Each row is a point. The points of each table are mixes of a few directions, plus a little noise. Count the directions of each table, and those that both share. Where both have some left over, give the other angles between the two spaces (their principal angles), to ten degrees, smallest first.
In the rows, zero is written as 128.

First, 4 rows:
[[ 63 171]
 [159 108]
 [136 124]
 [155 110]]
Second:
[[ 79 160]
 [ 76 162]
 [151 112]
 [174  98]
 [122 131]
 [118 134]
 [176  98]]
Directions: first 1, second 1, shared 1

First:
[[124 120  44 191 199 126]
 [138 126 142 108 115 129]
 [104 140 207  96  68 130]
 [166 115  94 114 147 128]
 [148 122 109 122 137 128]
 [ 74 141 143 170 130 128]
 [176 115 112  95 132 126]
 [137 122  91 144 156 127]
 [ 87 146 211 112  70 131]]
Second (6 x 6):
[[ 90  66 114  85 164 113]
 [156 158 138 168  97  95]
 [135 196  80 124  95 152]
 [112  88 166 112 181 125]
 [161 138 135 173  71 145]
 [114 123 135 109 160 137]]
Directions: first 2, second 4, shared 0; angles 70, 80

First (10 x 11):
[[175  69 107 181  89 155 150 137 139 185 129]
 [142 128 143 117 109 152 130 121 148 126 132]
 [141  81  94 101 114 100 168 153  79 150  74]
 [ 94 140 155 114 145 115  78 112 163 112 154]
 [117 192 143 132 157 150 125 138 124  84 129]
 [ 93 156 135 101 153  84  88  69 144 112 182]
 [103 113 137  85 137 113 134 198  97 105  43]
 [132 169 123 136 139 135 132  90 126 116 170]
 [116 144 134  66 131 110 137 120 111 101 111]
 [172  90 107 249 108 173 134 147 149 189 154]]
Second (9 x 11):
[[136 118 121 126 119 125 136 119 125 138 131]
 [ 81 179 179 108 162 140  74 149 164  72 124]
 [169  77  93 113  83 111 169  81 114 178 147]
 [111 142 153  98 131 128 104 116 153 107 137]
 [115 142 142 123 138 132 113 135 138 112 127]
 [167 103  59 234 137 136 190 190  50 174  90]
 [ 93 170 162 130 161 141  90 159 147  85 117]
 [131 131 116 158 138 133 137 152 111 131 115]
 [150  90 127  63  80 108 139  52 151 155 164]]
Directions: first 5, second 2, shared 2

First, 10 rows:
[[163 155 133 127 117  69 113 134 118 117 166  93 159 125 133 129 145 129]
 [ 96 170 154  98 115 122 170 135 116 140  92  95 128 102 138 110 160 110]
 [100 120 154  93 137 127 144 133 111 127 110 113 120 119 129 121 136 127]
 [247 133  87 190 114  38  44 126 140  96 249 118 185 160 128 156 115 150]
 [141 160 105 160 109 140 133 124 148 140 123 137 133 125 132 128 132 120]
 [ 49  14 174  55 188 178 133 131  94 114  89 156  74 138 109 129  94 150]
 [129 147 106 157 116 157 137 121 147 141 113 148 123 127 130 128 126 120]
 [107  86 129 120 148 160 124 125 127 126 115 154 105 138 120 132 109 136]
 [114 159 123 136 115 148 151 127 138 143 101 130 125 117 133 119 139 117]
 [133 141 115 146 120 140 130 124 139 134 123 136 128 129 130 129 128 125]]
Second (9 x 18):
[[110 170 137  78 109  75 141 161 102 182 137 141 112 140 137 140 165 133]
 [102 166  99 132 161 177 163 167  84 158 116 116 114 147 117 102  91 139]
 [124  99 117 179 134 161 102  55 128 101  89 175 115 130 125 145 130 119]
 [125 113 169 120 136 113  87 125  92 121 112 121 144 134 121 115 125 137]
 [159 123 131  99 105  97 150 175 189 115 187  77 154 103 139 124 131 123]
 [114 164 101 156 136 175 113 162  96 190 104 173 113 165 115 113  94 147]
 [150  94 151 120 139 126 130 138 150  74 154  62 161 101 126 110 108 126]
 [146  93 165 105 110  76 113 103 153  86 144 104 147 102 139 141 159 117]
 [120 132  79 164 120 153 153  71 155 127 110 183  93 128 134 160 150 110]]
Directions: first 3, second 5, shared 1; angles 50, 60

First:
[[134 140 108 116 163 200 118 142 111 171 177 136 131 125 157 153  85 103
  113  78  93 100 108 134 126 130 137 114 115  85 163 117]
 [184  96 128 121  61  78 144 172 138  64  53 106 135 129 129 178 147 172
  114 231 174  96  72  83 173 144 153 135  90 184 109 189]
 [109 105 132 169  89 173 108 141  95 136  76 201  58 130 134 141 146 106
   84 107 117 115 131 105 132 155 120 144 168 122 117  85]
 [212 150 153 105 133 125 122 142 116 119 128  49 231 128 150 149  99 134
  118 189 163 148 114 127 165 106 187 152 108 164 132 189]
 [138 115 133 118 109  91 127 159 136  75  87 119 142 116 117 149 155 168
  130 179 157 108  99 102 157 129 129 148  96 156 107 163]
 [112 111 149 140 122 193  92 157  90 115  89 190  97 114 145 157 135 103
   87 100 123 110 117 107 146 144 137 174 146 119 108 108]
 [ 84 137 132 143 145 151 133  71 129 178 169 154  89 145 126  79 114  74
  138  62  96 173 185 165  75 126 111 112 184 102 134  75]
 [126 152  88 132 158  97 146 119 149 160 179  94 145 128 109 108 126 162
  157 116 110 111 130 142 118 117  99  78 102 102 166 119]
 [ 80 131 124 178 114  62 116 130 130 106  80 158 100 115  73  84 206 185
  139 135 141 132 164 112 132 129  71 133 142 138 108  88]
 [111 144 110 126 145 119 163  57 155 191 201 107 114 156 127  77  94  87
  162  86  95 169 175 177  69 120 113  71 161 103 158  99]
 [119 125 152  60 166 120 138 118 158  91 170  96 167 121 139 135 100 111
  161 128 139 144 113 154 115 107 148 151  97 135 107 176]]
Second (10 x 32):
[[137 141 116 129 129 133 129 107 139 138 144 129 125 146 127 126 128 135
  118 128 127 134 137 115 132 136 107 106 124 118 135 116]
 [110 114 136 134 119 109 125 162  89 109 101 126 127 100 123 125 115 117
  149 127 111 121 123 145 107 104 163 145 123 136 127 146]
 [117 113 176 141 179 162 138 159 167 131  76 121 200  80 142 174 183 159
  172 142 149 117 103 176 155 143 172 231 144 188  82 164]
 [109  97 103  97  67  72  86 150  57  80 150 139  19 144 117  52  53  62
   97 120 130 119 114  90  68  86 146  59 135  67 167 106]
 [123  98 110  85  95 108  82 121 129  97 166 142  32 164 130  66  93  84
   78 128 162 124  99  85  99 124 124  77 151  78 153  96]
 [100  70 169 107 140 126  97 184 134  84  93 130 106  89 140 107 139 110
  142 141 170 105  73 147 113 118 199 205 163 145 104 150]
 [158 173  90 135 121 140 145  68 147 165 173 130 132 176 123 135 125 145
   97 121 110 149 167 101 148 149  57  54 108 106 149  98]
 [172 207  97 173 148 162 184  53 162 201 158 119 210 163 125 185 158 186
  123 118  83 156 197 126 177 162  42  78  88 140 134 115]
 [136 145 126 143 140 139 146 118 132 146 125 124 161 126 127 150 140 146
  140 126 113 134 147 136 143 135 115 129 117 142 124 134]
 [115 118 155 146 145 135 139 161 122 129  90 120 174  87 129 156 149 143
  166 132 121 120 120 161 133 122 164 187 129 165 107 159]]
Directions: first 6, second 3, shared 0; angles 40, 60, 90
